Rows are points. Each copy is the shape, with its points in the same order, stretched, turned, moved and blurred by noise. Say if it was mirrored as well.
In the rows, zero is written as 128.

Shape:
[[104 158]
 [108 138]
 [143  92]
 [138 102]
 [103 126]
 [169 123]
 [109  92]
 [100 175]]
Copy 1 (8 x 2):
[[ 92 153]
 [103 131]
 [149  94]
 [144 105]
 [ 95 124]
 [168 124]
 [117  90]
 [ 80 168]]
Copy 1 is: only turned
Copy 2 (8 x 2):
[[132 164]
 [116 144]
 [123  91]
 [130 101]
 [112 132]
 [168  96]
 [ 92 102]
 [134 184]]
Copy 2 is: only turned
Copy 3:
[[114 172]
 [112 155]
 [119 100]
 [109 109]
 [ 97 144]
 [154 116]
 [ 87 113]
 [115 190]]
Copy 3 is: only turned
Copy 4:
[[162 136]
 [151 121]
 [ 95 110]
 [105 112]
 [135 108]
 [ 91 145]
 [122 101]
 [176 144]]
Copy 4 is: mirrored

Shape:
[[149 116 122]
 [129 187 145]
 [137 177 123]
 [163 111 152]
 [154 125 126]
 [124 104 132]
 [ 92 105 179]]
Copy 1:
[[149 109 120]
 [123 182 111]
 [126 165  91]
 [164 121 143]
 [152 118 116]
 [126  98 136]
 [106 121 181]]
Copy 1 is: only turned
Copy 2 (7 x 3):
[[155 132 118]
 [131 168 190]
 [139 174 159]
 [169 111 147]
 [154 142 132]
 [126 119 121]
 [ 97  81 171]]
Copy 2 is: only turned

Shape (8 x 4):
[[140 109 125 150]
 [115 136 145 156]
 [117 130  95 125]
 [ 98 130 176 126]
 [116 141  98 131]
 [205 129  96 114]
 [153  75 101 109]
 [103 130 102 107]]
Copy 1 (8 x 4):
[[143  96 123 141]
 [158 112  96 139]
 [109 125 119 129]
 [181 110  99 102]
 [115 131 111 135]
 [118 127 186 163]
 [109  82 165 111]
 [107 123 113 108]]
Copy 1 is: mirrored
Copy 2, 8 rows:
[[101 106 116 132]
 [106 147 121 149]
 [ 87 146 111 101]
 [147 167 122 138]
 [ 83 152 118 108]
 [ 81  72 181  89]
 [112  78 106  88]
 [100 162 109  90]]
Copy 2 is: mirrored

Shape, 10 rows:
[[162 104 135 124 127 141]
 [ 67 149 126 117 159 155]
 [114 101 122 125 112 124]
 [156  94 116  60 101 123]
 [111  79 135  93 112 138]
 [139  83 125  88 120  94]
 [148 111 148 141 127 148]
 [ 80 135 128 130 161 180]
 [116 114 114 143 108 145]
 [136 130 163 132 107 132]]
Copy 1:
[[116  99 144 111 118 149]
 [ 96 182 109 190 154 140]
 [137 122 134 162 102 140]
 [187  91 133 123 130 191]
 [151 113 161 155 125 173]
 [176  81 150 148 127 150]
 [102 124 154 116 113 137]
 [ 63 179 124 176 144 159]
 [113 133 127 158  91 140]
 [130 147 157 116 112 119]]
Copy 1 is: mirrored
Copy 2, 10 rows:
[[153 115 123 103 134 148]
 [ 42 154 125 140 167 152]
 [126 133 155 127 142 124]
 [131 117 156  61  95 114]
 [121 125 176 103 138 151]
 [128  95 168  98 119 105]
 [151 122 120 127 139 162]
 [ 67 157 115 138 182 181]
 [137 156 129 127 153 139]
 [139 120 132 141 110 153]]
Copy 2 is: mirrored
Copy 3:
[[162 104 132 132 128 104]
 [ 81 149 145 111 162 164]
 [108 103 119 118 115 106]
 [156  75 156  79  82  89]
 [110  72 138  95 131 115]
 [124  87 152  84 102  66]
 [151 119 113 133 151 115]
 [ 94 131 141 138 176 175]
 [113 117 107 137 117 132]
 [143 133  95 101 140 111]]
Copy 3 is: mirrored
Copy 4:
[[164 138 126 141 145 162]
 [ 75  97 125  93 149 109]
 [145 155 101 142 128 114]
 [151 211 104 119 151 152]
 [126 179  91 150 148 142]
 [165 200 116 144 150 114]
 [158 120 130 152 134 155]
 [ 74  83 118 110 158 131]
 [139 119  99 132 122 134]
 [150 130 142 145  98 141]]
Copy 4 is: mirrored

Shape:
[[ 90 110 118 114 130 130 183 133]
 [150 146 120 157 141 146  88 101]
 [163 108 149 145 140 135  87 130]
 [116 126 117 115 103 151 209 160]
 [151 154 125 132 137 110 131 111]
 [ 91 137  92 115 125 110 160 140]
 [152 137 128 108 177 122 109 123]
 [146 115 156 162 135 103  95 128]
 [103 158 141  98  96 133 165 173]
 [ 98 114  91  97 104 141 155 153]
 [155 120 163 113 101 122 110  99]
 [126 126  60 103 109 111 187 163]]
Copy 1, 12 rows:
[[108  94 105 134 168  94 170 141]
 [152 152 144 165 136 122 106 118]
 [161 107 173 149 151 126  86 133]
 [109  98 140 126 166 121 223 150]
 [153 148 131 116 136 104 136 126]
 [111 132  86 120 147  99 160 157]
 [158 147 133 113 187 106  98 125]
 [153 106 168 134 123  98  77 142]
 [ 85 118 145  86 136 134 180 146]
 [110 107  92 140 159 136 169 158]
 [148  94 141 125 114 138 117 101]
 [142 130  83 119 165 118 204 183]]
Copy 1 is: only turned
Copy 2:
[[107 110 104 132 168  95 170 123]
 [143 141 125 157 127 152  67 121]
 [163 110 163 155 125 140  84 120]
 [105 136 140 150 177  88 188 159]
 [160 152 125 136 139 105 107 109]
 [122 128  93 101 171  87 146 136]
 [171 137 121 130 160 148 101  87]
 [151 106 157 141 126 101  66 113]
 [112 155 167  90 170  99 172 141]
 [124 120 116 110 167 121 166 162]
 [151 128 160 135  81 120 123 109]
 [153 134  95 123 182  83 176 171]]
Copy 2 is: only turned
Copy 3:
[[115 103 152 103 130 141 176  90]
 [131 143 112 165 127 151  98 152]
 [151 142 136 127 137 141  86 158]
 [142 129 137  90 135 119 223 123]
 [135 157 137 162 135 113 134 127]
 [113  95 130 141 116 100 173 107]
 [105 149 107 127 162 114  99 112]
 [142 137 174 134 138 134  87 153]
 [106 132 136  98 100  94 191 164]
 [142  93 110 105 111 117 181 119]
 [147 174 155 107  85 144 109 121]
 [160  98 113 122 141  80 211  97]]
Copy 3 is: only turned
Copy 4 (12 x 8):
[[113 117 125 136 124 140 171 124]
 [150 141 139 145 170 151  79  97]
 [149 147 109 101 150 150  77 101]
 [138 133 142 126 119 162 192 156]
 [138 149 138 134 163 112 115 118]
 [ 99 111 136 146 144 126 146 148]
 [118 144 116 110 188 126 111 103]
 [142 153  98 122 137 128  73 107]
 [ 97 164 151 114 121 145 154 166]
 [104 101 147 112 131 150 149 151]
 [137 153 150  91 121 109  96 100]
 [124  92 142 121 151 126 169 182]]
Copy 4 is: mirrored

Shape:
[[151 131 148 107 159 114  76 101 107]
 [139 133  94 135  84 118 143 115 162]
 [120 128  90 108 106 155  84 134  95]
 [ 99 183 104 106 106 112 120 100 149]
 [145 135 132 134 142 140 147  78 124]
 [107 109 171 120 129  98 142 140 148]
 [127 107 106  92 114 131 145  93  89]
 [137 154  86  99 107 128  99 147  91]
 [154 101 121  93 109 167  86 160 127]
 [136 137 101 154 136 140 136 112  99]
 [178 143  89 137 143 166  99 145 150]
 [110 154 140 155 141  97  77 143 103]
 [162 136 124 151  82 157 149 166 146]
 [173 136 103 112 162 109 144 104 152]]
Copy 1:
[[163 106 146 117 145  41 113 126 104]
 [ 78 124 119 150  95 122 174 138 131]
 [ 84 118 148 105 134  86  79 125  90]
 [ 92 150 162 157 119 105 160 111 137]
 [141 149 125 128  99 107 148 128  95]
 [159 101 148 115 132 141 141 114 160]
 [103 136 133  86 108 102 137 103  97]
 [ 90 137 148 103 149  73 113 141 110]
 [104 109 118  99 126  70  67 137 126]
 [122 138 131 121 127 125 132 147  78]
 [112 138  91 147 137  72 110 168 109]
 [155  91 181 130 168 105 110 146 105]
 [101 142 115 121 104 135 123 181 133]
 [139 145  89 141 134  73 185 134 128]]
Copy 1 is: only turned
Copy 2, 14 rows:
[[107  76 151  91 153 102 113  93 149]
 [111 126  96 120 115 116 128 168  98]
 [141  82 177 106 157 154 124 155 114]
 [ 98 112 121  83  98 152  97 128  95]
 [ 90  98  95 102 123 138 169 129 145]
 [108 138 124 172  79  93 122 120 134]
 [100 104 154 102 117 113 184 151 110]
 [154  94 168  82 151 132 125 137  87]
 [162  74 175 140 132 121 117 175 150]
 [118 113 117  98 167 165 170 128 119]
 [160  93 118  87 172 151 113 166 164]
 [123 119 146 125 173 144  86  70 104]
 [176 109  97 163 130 133 141 166 115]
 [114 117  98  65 135  93 143 140 157]]
Copy 2 is: only turned
